Each point is reached from the start by the listed moves, each made once or not at all, plus a little noise. Is the number of moves made odd or even? Then give how often each move was made.
(in the rows, 128 means zero)

Moves:
(1): [219 153 108 133 141]
(2): [121 187 134  79  95]
Start: [150 136 100 136 124]
Points:
[235 223  83  92 100] -> even (1, 1)
[150 147  98 136 134] -> even (0, 0)

Moves:
(1): [187 117 128 130  92 125  95 122 140 168 123]
(2): [128 184 121 145 135 140 138 142 136 137 133]
(3): [118 115 161 146 113 149 141 124 164 108  94]
(4): [118 114 127 159 113 113 107 113 116 138 154]
(5): [106 113 154 124 177 101  93 133 124 116 100]
(6): [130 101 131 144 139 148 134 170 135 142 120]
(7): [139 115 114 126 167 130 149 126 142 158 128]
(8): [129 123 129 139 132  74 132 140 131 130 130]
(9): [122 134  90 132 126 118 103 125 163 124  94]
Start: [181 132 121 102 126 124 143 149 122 123 140]
Points:
[158  66 133 145 212  76 127 199 214 135  39] -> even (0, 0, 1, 0, 1, 1, 1, 1, 1)
[232 117 130 142 201  76 115 213 162 208 106] -> even (1, 1, 0, 0, 1, 1, 1, 1, 0)
[249 138  66 150 148  92 125 207 201 215  99] -> even (1, 1, 0, 0, 0, 1, 1, 1, 1)
[153  51 169 160 194 127 127 176 162 148  97] -> odd (0, 0, 1, 1, 1, 1, 1, 0, 0)
[201 107 175 182 127 132  83 187 170 163  96] -> even (1, 1, 1, 1, 1, 1, 0, 0, 0)

Moves:
(1): [128 124 147 138 146 129 139 137 136 131 120 137 127 118 116 121 135 123
 130 128 113]
(2): [149 142 106 128 123 146 106 127 123 132 101 125 122 125 102 122 142 117
 115 137 147]
(3): [107 148 122 118 123 129 115 113 136 110 132 124 124 118 114 119 122 158
 133 151 129]
(4): [124 136 136 161 117 112 129 135 119 142 113 130 111 161 103 134 117 123
 123 146 133]
(5): [119 144 123 154 150 118 133  94 129 127 158 118 119 134 117 108 147 119
 129 144 110]
(6): [137 113 121 135 125 142 131 111 152 141 135 150 125 119 132 135 114 126
 152 130 123]
(7): [136 156 140 117 130 157 132 123 120 124  94 112 123 132 143 137 125 114
 128 150  98]
(8): [ 90 146 103 149 152 138  96 154 151 128 125 148 136 118 159 130 117 109
 126  94 121]
(9): [112 120 122 136 138 117 155 122 140 127 113 147 134 135 148 111 113 123
 134 136 121]
(10): [106 137 124 122 136 118 141 138 142 164 138 130 127 146 105 125 132 126
 132 133 115]
(11): [124 123 100 124 113 171 141 128 148 114 146 121 136 132 139 112 104 150
 117 129  97]
(12): [119 139 121 130 117 117 146 125 118 154 138 144 140 102 111 141 123 111
 109 134 130]
(13): [133 125 139 137 134 130 134 123 114 131 142 111 165 136 126 118 126 129
 120 136 135]
(14): [125 142 134 118 126 131 111 132 113 130 127 154 135 138 139 121 116 117
 141 133 117]
(15): [127 140 154 141 118 102 169 134 138 124 141 133 125 119 167  89 124 129
 122 126 162]
(16): [155 137 145 122 127 106 130 127 146  95 124 133 126 128 151 123 115 136
 124 147 119]
(17): [117 119 153 122 129 127 132 107 137 131 140 143 147 127 137 125 131 125
 110 130 109]
(18): [129 118 135 148 135 126 126 133 122 132 125 120 157 113 135 123 172 137
 141 111  95]
(19): [124 126 133 111 115 135 124 114 136 108 141 119 131 123 126 133 134 111
 151 123 112]
(20): [117 108 123 125 127 129 126 139 127 125 142 129 121 118 131 119 139 128
 135 145 136]
Start: [136 124 123 141 155 122 121 116 117 140 151 151 135 118 155 126 122 142
 121 137 113]
Points:
[ 95 145 131 185 138 130 178  75 147 160 235 129 159 158 128  31 135 117
  95 207  88] -> even (0, 1, 0, 1, 1, 0, 0, 0, 0, 1, 1, 0, 1, 0, 1, 0, 1, 0, 1, 1)
[ 86 154  89 186 177 129 118  93 174 129 183 223 131  94 224  43 116  70
 174 152 112] -> odd (0, 1, 0, 0, 1, 1, 0, 1, 1, 0, 0, 0, 0, 1, 1, 0, 0, 0, 1, 1)
[ 88 124 122 165 144 142 175  44 187 117 246 172 138  88 195  38 108 180
 123 199  81] -> odd (0, 0, 1, 0, 1, 1, 0, 0, 0, 0, 1, 0, 0, 0, 1, 0, 1, 0, 0, 1)
[ 87 176  70 234 184 212  88  98 168 138 135 157 129  99 136  80 150 137
 137 195   7] -> odd (1, 1, 1, 1, 1, 1, 1, 1, 0, 0, 1, 0, 0, 0, 0, 0, 0, 1, 0, 1)
